Every row gives one point. Any point is a mix of the corners, with weights that add up to 1. It lies inside the corners' shape when no weight is negative. Is each point inside? If not, which corners have a negative weight?

Corners:
(1): [-7 53]
(2): [ 25 -21]
(3): [-40 -31]
Points:
[-15  -1] -> inside
[ 18 -17] -> inside
[-43 -17] -> outside (2)
[-1 55] -> outside (3)
[-33 -27] -> inside
[-28  -9] -> inside
[15 -3] -> inside
[ -5 -45] -> outside (1)

Corners:
(1): [ 11 -25 -43 -30  93 -10  34 -45]
(2): [ 52 -18  15 -24 -23  -9  -8  41]
(3): [ 82  34  36 -23  -2  40 -65  43]
(4): [-29  41  36  17 -39  -1  14 -67]
(5): [ 47 -12  17  24 -17  -6 -61  10]
(6): [-86 -13 -55  67 -31  -5  18  26]
(7): [ 20  30  62  -6 -12 -34 -65  22]
(8): [-3 42  8 57 16 33 14 39]
(9): [-32 -48  18  -5   8   5  -1 -20]
Points:
[ 23  12   4   1   6  -2 -12  14] -> outside (9)
[  4   2  16  17 -15   9 -21  15] -> outside (1)
[  2   4  15   9 -11 -28 -33   9] -> outside (3, 8, 9)
[  3  -2  -8  -9  35  -6  12 -31] -> inside
[  1 -15 -27   7  28 -18   8  11] -> outside (3, 4, 9)
[ -6  -5  22  28 -24  -4 -18   6] -> outside (1, 3)
[ 11  24  14  13   3  -3 -11   3] -> outside (9)
[-14 -29  -6  10  22  -4   0   4] -> outside (3, 4)
[ 29   3  12  13  -6   6 -37  15] -> inside

Corners:
(1): [ 34 -21 -13  61  26   0 -49 -35  30  62 -20  17]
(2): [-38 -22  -3  10 -36  32 -16  11 -36 -99  26 -38]
(3): [-20  32  46  23 -44  21  -4  91 -85 -41 -23 -27]
(4): [-16 -34  28 -16   0  20   2 -37  40  41  41  37]
(5): [-19  -6  18 -71   3  41   9 -15  17 -44   5  12]
(6): [-26 -19 -26  11 -27  36  18  21 -21 -33   0  35]
(7): [-13 -16 -18  30  17  35 -26  16  25 -13  16  13]
(8): [  4 -18 -34  37  95 -74  -6 -45  29  62  71  56]
(9): [-30   9  -9  42  18  12 -12  -6  22  43 -17 -12]
(10): [ -1 -32   7 -12 -15  53  27 -10  11   7  17 -28]
(11): [ 18  18 -27  -8 -13  10 -17   1  14  34   9 -24]
(12): [ 26  17  -8   3  47  24 -69 -53 -55  80   4  21]
(13): [ 13  41  -5  15 -10  34  13 -25  23 -27  50  -4]
Points:
[-11 -10  -3  12  -2  12   2   0   9  -2  20  10] -> outside (12)
[ 11   9  -6   4  30   2 -25 -29  -2  21  30  18] -> outside (6, 9, 10)
[ -2  -5  -9  14  15  18 -12 -17 -24   5  39  24] -> outside (1, 5, 9, 11)
[ -7  -7 -10  26  12  17 -14   4  -9  -7   8  11] -> outside (4, 11)
[ -3  -3  -2  -7   5  12 -22   5 -11   1   7   8] -> outside (9, 10, 13)
[ -1  -1  -8   5   0  18 -13   2 -15 -16  14   2] -> outside (4, 9)
[-5 -9  0 18 -3 24 -7  0 -2  9 14 -6] -> outside (5)
[-21   0  15 -22 -56  57  24  36 -10 -72  14 -15] -> outside (1, 8, 9, 12)
[  3 -22 -16  19  39   8 -14 -31  61  35  31  27] -> outside (2, 3, 6, 12)

Corners:
(1): [ -3 -43  29  25  -2  -6  24 -12  32  38   6 -37  -5  84   5 -19  17  -5
   9  14]
(2): [-41  67  27 -34   3  -4   5 -30  16 -83  41 -28 -45  18 -14  11   9 -45
 -12 -15]
(3): [-27 -10  64  73   8  -3  -1 -45  16  11  24 -31  -4 -11   1  59 -24   6
 -44  31]
(4): [ 23  22  28  22 -13  39   5   6   7   0  68 -18 -26 -13  28 -14 -14  17
 -37 -24]
(5): [-14  60 -17  23 -11  -4  55 -16  11 -20  -7  35 -40  59 -49  -3  10  -3
 -21  44]
(6): [  34  -13   -9   20  -68  -64   -2   -2 -101   39    6   40  -23  -52
   42  -73  -25   18   38   11]
(7): [-42   4  12 -62  -5   9 -39   1 -39 -22 -21  59  16  12  -9 -60  -3   5
  21  30]
(8): [-43 -33  -1   0 -20  17   1  28 -15  18  -9  17  -9  64  10  33 -19  24
   1   2]
(9): [ 12   3  32  -3   1   8  42  18  -6  17   9  11 -25  -5  19  17  45  43
  36   9]
(10): [ 30  52  25   2 -38  -1  39 -38 -25  -7  34   2 -14 -34  -3  12 -43 -11
  -8  27]
(11): [-54  10 -26  10   8  27  20  16  27  43 -46  13  21  11  -8   2 -19   5
   2  86]
(12): [  1   0  12 -38 -32   5  39 -21 -35  41   3  -5   9 -22 -62  29  -8  10
 -28  -3]
(13): [-21  37 -16 -27 -26 -21   3  33   3 -71   6 -20  26  21 -44 -34   0 -23
 -33  34]
(14): [-38 -71  39  46 -12 -13  29  -9 -47  -8   2  -8  40 -56 -14  69   2 -30
   5 -19]
(15): [ -4  29 -11 -77 -28  46 -25  29 -10   9 -10  35  11  77  -4 -28  24 -26
 -36 -14]
(16): [-47 -22  41  26 -34  20  30  19  46  55 -29   2 -36  63 -27  59  18  23
  32 -21]
(17): [  6 -60   6   0 -21 -11  -2 -16   8  35  38  27  -5   5 -14  51  -7 -11
 -30 -28]
(18): [  0 -44  31 -30 -17   1   2  -5  -1   0  18   6  14 -21  87 -36  35  21
 -12  -1]
(19): [-15  32  25  99 -70 -36 -20 -32  -2  48  58 -54  28 -64 -37  33   4  42
  46 -13]
(20): [ 13  50  10  30 -35 -46   4   6 -15 -12  26   9  24 -23  28 -56 -37  -7
   4  -7]
(21): [-70  -1  18 -19  -8 -18  35  -2   0  57  43   8   0 -27  -1  20  -6   8
 -10  50]
Points:
[-20  -7  26   3  -1  19  18  -2  26   4  20  -1 -16  33  13  34   6 -10
 -22  -7] -> outside (6, 7, 12, 13, 19)
[ -6  29  27  10 -29 -17  16 -16 -21   2  30  -7 -12 -26  -4  -2  -8  19
   1   6] -> outside (1, 11, 14, 15, 17)
[-11   1  18  -5 -26   0  15   4  -4  12  13   6  -9  17  -1   4   4   6
   2  -4] -> outside (3, 11)
[ -4   3  14 -11 -15  -1   8   2  -6   2  17  12 -16  22   7 -17   3   5
 -11   0] -> outside (10, 11, 14, 19)
[-14  -1  19   5 -22  -9  15  -6 -14  10  17   4  -3  -2  -3   5  -1   1
  -3   7] -> outside (11)
[ -4  22  30  -8 -16  -2   6 -21   0 -29  14   8   2   0 -14   8   9  -8
 -13  -2] -> outside (1, 4, 6, 8, 11, 21)

Corners:
(1): [ 38 -30 -16  28   2  48  37 -29   4  15 -19  -3  -8  10  37 -81  32 -13
  14  17]
(2): [  3  25   9  31  26 -12 -42  56  32   1  31 -53  18  33   0  26  17 -10
  -7  -4]
(3): [ 19  -8 -23  25 -15  13   7 -14 -13  -4  10  66 -31 -10  -3 -19  53 -10
  25  13]
(4): [-41  70  19  -9  16  -3  10  -4  67  10   3 -39  50  23 -22 -23  14  26
  12  18]
(5): [-45  16  57 -72   0  -1 -28  49  45 -46  67 -36  19  24   6  29  61   2
 -29 -30]
(6): [-14   2  19  39   2   8  23   4 -11  38 -16  37  13  32   6 -12  23   6
 -15  19]
(7): [ -5 -14 -24 -12  -6  31  52  -7 -18   2 -34 -21   4  -1 -55  11  16  31
  23  21]
(8): [ -1   9   4 -48  21   4 -25 -19  42 -10  21 -37  45  15 -58 -44   5  63
   4 -74]
(9): [-50  27   1 -55  39  -7 -35   4  19   9  30 -51  -3 -17 -33 -14 -30 -17
 -21 -26]
(10): [  4 -24  -4  -5 -22 -18 -13 -36 -45  14  19 -13 -17 -62  61  11  11 -10
  23  34]
(11): [ 62   1   0  33 -18  15  24 -56 -47   6 -37  20 -44  28  56  22  19 -28
  26  74]
(12): [ 14  -7   4  14  33  18   5 -11 -27 -35 -28  -4  58   7 -21 -63   0  64
  28 -21]
(13): [-31  72  48   6  10   1  12  26  20  32  42 -71   3   2 -70   1  51 -19
 -37 -13]
(14): [ 27 -47  30  64 -44  24  11 -73 -46  39 -47  14 -11   8 -19  -2 -46 -45
  36  13]
(15): [-12  -5  44 -12 -28  60  -8 -15 -44  57  16  23 -66 -62   1  11 -43  -5
  -5  37]
(16): [ 13 -13  60 -37 -51 -34 -18   3  59 -20 -10  24 -37 -33  50  64   4 -58
 -41  -2]
(17): [  9 -25  -3  26  52  17  17 -52 -22   7   0  27  62 -16 -16  -3   1  20
  17  44]
(18): [ 15  16  22 -31 -51   2 -25   5  23 -31  34  11   0  22  40  14 -36 -23
 -54  32]
(19): [ 20 -80  49 -47  -5 -52   1  -9  42 -51  59  33 -28 -14  44  16 -24  11
 -35  41]
(20): [ 43 -16   2  -4  20  10  11  28 -14  25 -19  10  28  49 -37 -14  17   6
  40  47]
(21): [ 33   2  35  16 -13  32  47 -12 -33  17  25  15  -6 -20  60  17 -36 -57
  18  12]
Points:
[  0  -4  20   0  -4  12   3  -9  -8   9   3  -1  -4  -4   1   2  -3 -11
   2  17] -> outside (8)
[-2  4 15  1  5 10  1 -5 -7  5 12 -3 12  6 -6 -4  5  7  3 10] -> outside (1, 16)
[  2   5  21 -16   1   6   3  -8   9  -5  19  -8   4  -7  18   0  -4   1
 -12  15] -> outside (3, 14, 20)
[  1   4  14  -7   7  10  -1   2   2   4  14  -9  11  10 -11  -8  12   6
   5   7] -> outside (16)
[  5   7  12  -7  12   0  -2  -1  10  -1  16 -11  14   4   4 -12  14   0
  -1   3] -> outside (7, 14, 15)
[ 12   5  -1  13   3  28  18 -26 -24  23 -12   4  11   1 -17 -28  -2   7
  20  17] -> outside (2, 5, 16, 19)

Corners:
(1): [ 18  10  10  -2  16 -37 -36   2  -9   9 -16  25 -58   8 -24 -38  -7   7
 -52 -39]
(2): [  21   38    1   12    5    5    5   14   12   37   27   49  -15   18
  -41  -22  -19   16 -121  -65]
(3): [ 34 -22   4 -22  -8 -27   6 -31  -4  -1  28  33 -21  30 -25  -7 -27  30
 -52 -42]
(4): [-56 -40  12  -3  15  21  15 -16 -15  -4 -39   0 -18  21  36  16  12 -25
  28  35]
(5): [ 29  26 -18  32  -1   6  27  12   3  13   7 -25  16 -46  15  -3  -5  25
  44  -6]
(6): [ 29  15   1 -16 -21   5 -23 -16   8   4 -11  40 -37 -21  22   7   3   0
 -30 -45]
(7): [ 48  32   3  -7  18 -14  24 -27  34  -8  34 -45  15 -56  43  -6 -14  -5
  48   1]
(8): [ 15  37  -4 -24  23   1  32  17  48 -14  -9  19  -1 -39  31  -9 -19  48
  11   7]
(9): [-29 -43 -52   0 -42  -4 -14 -20 -16 -12 -34   1  -3  16  -9  -8  -3 -47
 -12   1]
(10): [ 37  32  30  31   8 -23  28  38   4  -5  -6   8  28 -32  60   6  13   6
  32  11]
(11): [-24 -36 -18  36 -22   2  12 -24  15   5 -49   6 -21  38  47   8  12 -28
  -2   5]
(12): [ 26  53 -11   7   1 -26  61  16   5  -5 -21 -23  -3 -23  20  33   6  22
  35  37]
(13): [ 39   4   2   0  17 -19 -46  48 -17  19  23  50 -48  27 -20   3 -45  -8
 -52 -37]
(14): [-12  24 -16  14   8  -6  15  39  -3  -9 -14 -40  26 -12  52  13   0  31
  40 -11]
(15): [ 22  49 -19   4  25 -35  29 -14   0   4  -6   7  11 -60  15  11 -29  25
  17 -24]
(16): [ 14  31  25  35  11   9 -41  -9   3 -40  15  50 -46  41 -21  -6 -23   8
 -66 -20]
(17): [  0  -3  -3  24   1 -12 -19  13  15   5 -29 -51  46 -39   4  20  -6  27
  31  -9]
(18): [ 33  69  17  10 -34 -21  55 -18  12   9 -13 -17  27 -16  41   4  -7  10
  74  -2]
(19): [ -2   7   5  19 -17 -10   0   5  -1  11  10 -45  25 -20  40   6 -38  37
  17  38]
(20): [-17 -15 -43  -6   3  12 -17 -32  -5  19 -20   7  43  32  41   1  16  -6
  -3   7]
(21): [ 40  -2  -8  -7   1  30 -12  20 -23   8 -37  33 -32  35 -16 -17 -36   2
 -89 -29]
Points:
[ 10   4 -10   4  -9   5 -14 -11   3   2 -11   6  -8  13   7 -13 -12   9
 -30 -22] -> outside (4, 10, 12, 13, 15)
[ 22  12   1  11  -9  -9  -1   5   5  -3  -8  -4  -6 -12  18   1 -11  11
   6  -7] -> outside (2, 4, 15, 20)
[ 4  9  3  9  2  4  4 -3 11 -1 -8 -4  4 -2 27 -4 -5 15  0 -7] -> outside (9, 12, 13, 15)
[  6  10  -4  13  -4  -4   9  -4   7   6 -12  10  -7   6  14  -1  -7   2
 -15 -12] -> inside
[ 21  24   4  -1  -3   6  16  12   4   3   2  27  -7   5  11   0 -13  14
 -14   0] -> outside (1, 7, 11, 14, 15, 17)
